Every row gives one point. Examples show where two turns around zero, p and q, send a point. Where does a point land after both, in the order given? Backwards means that the second turn is done in reverse. Each puzzle has new turns, and all numbers are rounded.

Turn p:
[-25 -30] -> [ 25 -30]
[ 29 -25] -> [30 24]
[28 37] -> [-32  34]
[-14  24] -> [-26 -10]
[-19  -6] -> [  3 -20]
Turn q:
[ 16 -19] -> [-19 -16]
[-25 -38] -> [-37  26]
[-29  35] -> [36 28]
[0 8] -> [8 0]
[37 13] -> [ 12 -37]
Where do these land?
p, then q: [-12 -15] -> [-15 -12]
p, then q: [  8 -33] -> [  1 -34]
p, then q: [ 4 48] -> [13 46]

Turn p:
[-34 -25  13] -> [-19   9 -39]
[10  4 -7] -> [ 5 -7 10]
[ -6  14 -19] -> [23 -6 -2]
[-5  6 -2] -> [ 7  3 -3]
[-13   6  12] -> [ 1 17 -8]
[48 -5  2] -> [-17 -16  42]
Turn q:
[ 21 -19 -20] -> [26 23 -3]
[ -5 -27  29] -> [ 11 -23 -31]
[-15  16  15] -> [-20 -17   4]
[-14  13  -8] -> [-19   6   6]
[ 12  16 -16] -> [ 2 12 22]
Where do these land?
q, then p backwards: [-25 -23  12] -> [-26 -24  -4]
p, then q: [20 -4 -3] -> [  1 -14 -15]
q, then p: [ 1 28 19] -> [-28   9 -17]
p, then q backwards: [ 34  -6 -12] -> [ 9 31 18]
p, then q: [-33   7 -10] -> [12 27 20]
q, then p: [ 3 -2 -7] -> [4 3 6]

Turn p:
[-10  -5  11 -14 -10 -24] -> [  2  18  -4  15  -2 -24]
[ 21 -15   4 -14  32  10] -> [ 12 -13   3 -26  30  -9]
[ -1  17   1 -21  29   5] -> [-11  10  23 -19  22  -3]
[ 22   3  20 -15 -47 -10] -> [ 37  36 -18  11 -17   2]
[ -4  -9 -40  25 -24  13] -> [-16 -21 -25  -7 -37  18]
[ 14  12   5   5  48 -10] -> [-14  -6   8  -5  49   6]
[-41  -3  -1  34 -28  17] -> [ -9 -24  13  30 -46  10]
Turn q:
[  7 -15  -6  -9   7 -35] -> [ -2 -12   1 -18  34   2]
[-19 -14 -14  44 -31  -9] -> [ -5 -37 -35  14 -11  28]
[ -6 -11 -10 -17 -25 -16] -> [ 13 -31   0 -15   3  -9]
[-23  19  39  12  -6  28] -> [-14   7   3  45 -26 -19]
[-16  16 -12  -3  29  -9] -> [  4  24 -23  -2  17 -13]
[20 31 23 -8  4 29] -> [ 12  30  30  22 -18  -4]
[ 36 -26 -20 -19  23  12] -> [ -8  20  22 -47   0  16]
Where do these land?
p, then q: [ -8  19  48 -29  10  20] -> [-8 19 43 37 20  1]
q, then p: [ 17  27 -15  23  16 -20] -> [ -8 -12  10 -25  17  35]
q, then p: [  5 -22 -15  35 -14 -17] -> [  3 -34   8 -29 -19  -6]
p, then q: [  8 -29  -5 -19 -25  -8] -> [ 32 -15   2 -16  16  14]
q, then p: [-20  23  -6   9   3  -7] -> [-18  -5 -21  -4   6  16]
p, then q: [-36  -3   3 -18  32 -18] -> [-19 -10 -14  21  38 -22]
p, then q: [  4  19  12 -20  -5  33] -> [  7   7  39  14  -9 -12]
q, then p: [ 30 -35 -21  18 -18  17] -> [ 33  -4  22 -24 -36  -9]

Turn p:
[-22   0   3   6  -8  14   4  -8 -19] -> [  1   1   6  16 -27   7   1  13  -1]
[ 16  -1  24  -6  16 -18   8   1   1] -> [ -1   0  18 -10  29   2  13   8   1]
[ 15  10  22  13  -4 -28   8  25  23] -> [-13  15  14 -11  33 -10  -3  -7  33]
[-16  -1 -10  -1  -4   7 -25 -25  -2] -> [  5   8 -17  19  -9  17  -9  -1 -21]
[-14 -14 -17  -1  -4  13 -23   1 -27] -> [  0 -11  -8  28 -20 -12  -7   3 -23]
[-25   8 -15  -9 -10   1   2 -17 -17] -> [-12  -1  -5  13 -28  18   9  -4 -11]
[  8 -22  -8   6 -15   7   5 -16   2] -> [ 25 -14  -8  10  -4   7   2 -10   7]
[37 26 22  4  6 -1 10 19 18] -> [  7  22  23 -36  22 -17  -2  -7  13]
[ -7  -4 -15  15  17   3   4  -5   1] -> [  3   2 -22   0  -5  -5  11  13   1]
[ -4  -5 -29 -14  -5   2  -4  -3 -12] -> [ -6 -16 -13   5 -16  -2   5 -15 -17]
[ 12   4  24 -12  10   0  12  27  33] -> [ -7  -3  13 -35  26  -3 -20   8  19]
Turn q:
[19 16  4 -7 13 23 12 10  2] -> [-18  -6 -12  -4  -9  19  23  11   3]
[ -6   0 -24  10   0 -13  -4  10   8] -> [ 11  18  -2   8   8   3 -13   5  17]
[-15  20   8   8  15  -8   6  -2  -5] -> [  9   4  20   5 -18   8   3  12  -5]
[-17  -9  11 -12  16 -13   9   9  -4] -> [  3   4   8  17  -9 -23  11  11  -6]
[ -8  -9   9   1  11  -3   3 -14  16] -> [ 11 -21   5  14   2  -4  -1   5  -2]
[ -7 -46 -24  -3 -29   0   2 -48 -19] -> [ 39  -7  -4 -20  46 -23   2 -38 -15]
[ -4   8   2 -11 -32  23 -22  10   2] -> [-18   2 -12  -6 -14   4 -10 -38   8]
[  7   2   4  -6  22  -7 -23  11  -2] -> [-11  -4   7  -8 -11 -14  -2  16  21]
[  6   7   0 -10  -6 -19   2  -2   3] -> [  7   4 -12  -4  -8  -6 -11   9  -7]
[ 25  11  11  29 -10  17  14  15   0] -> [-31   4   1  -3  12  34  -2   6 -13]
Where do these land?
p, then q: [  5 -14  30   6 -19   2 -30  -1  -8] -> [-22 -15  31 -15   2  10 -16  15   4]
p, then q: [  1   1 -15  11  16 -14  11 -24 -17] -> [  6  18 -10   7  13  19  20   7 -17]
q, then p: [ -6  -8  13 -28 -18  12  -9   1  17] -> [  7  -6 -23  25  -3  15  13 -15   4]
p, then q: [  3   2  25 -27  -4  14  -3 -15  40] -> [-22 -27  -5 -19 -16  -9  21 -14  29]
q, then p: [ 18  10  -3   2   0 -12  -3  16  -9] -> [-23   4   1  -7  -9  -3 -13  -4  -6]
p, then q: [  4  10   5  -4 -21  22  -5  -7   6] -> [ -9 -14  -6 -23  -8   3 -12 -13  -1]
p, then q: [ 12 -23  11 -11 -12   8  -1  -3 -12] -> [-18 -15   8  -9  19 -10  -3   5  -9]
q, then p backwards: [  4  -8 -23  23  19  -1   4   4   0] -> [  2  -6  30  13   7 -13   6  -5  11]
q, then p: [-13   9   4   6  -8  -8  22  14  14] -> [  8  21   0  11 -17 -19   1   1   5]
p, then q: [ -8   7 -10  12  31   1   8   6 -25] -> [  1  38  -6  15  -2  -3   1   8 -17]
p, then q: [-19  15 -36  10  17 -22   7  10  -6] -> [37 30 -4 23  0  6  3 -9 -3]
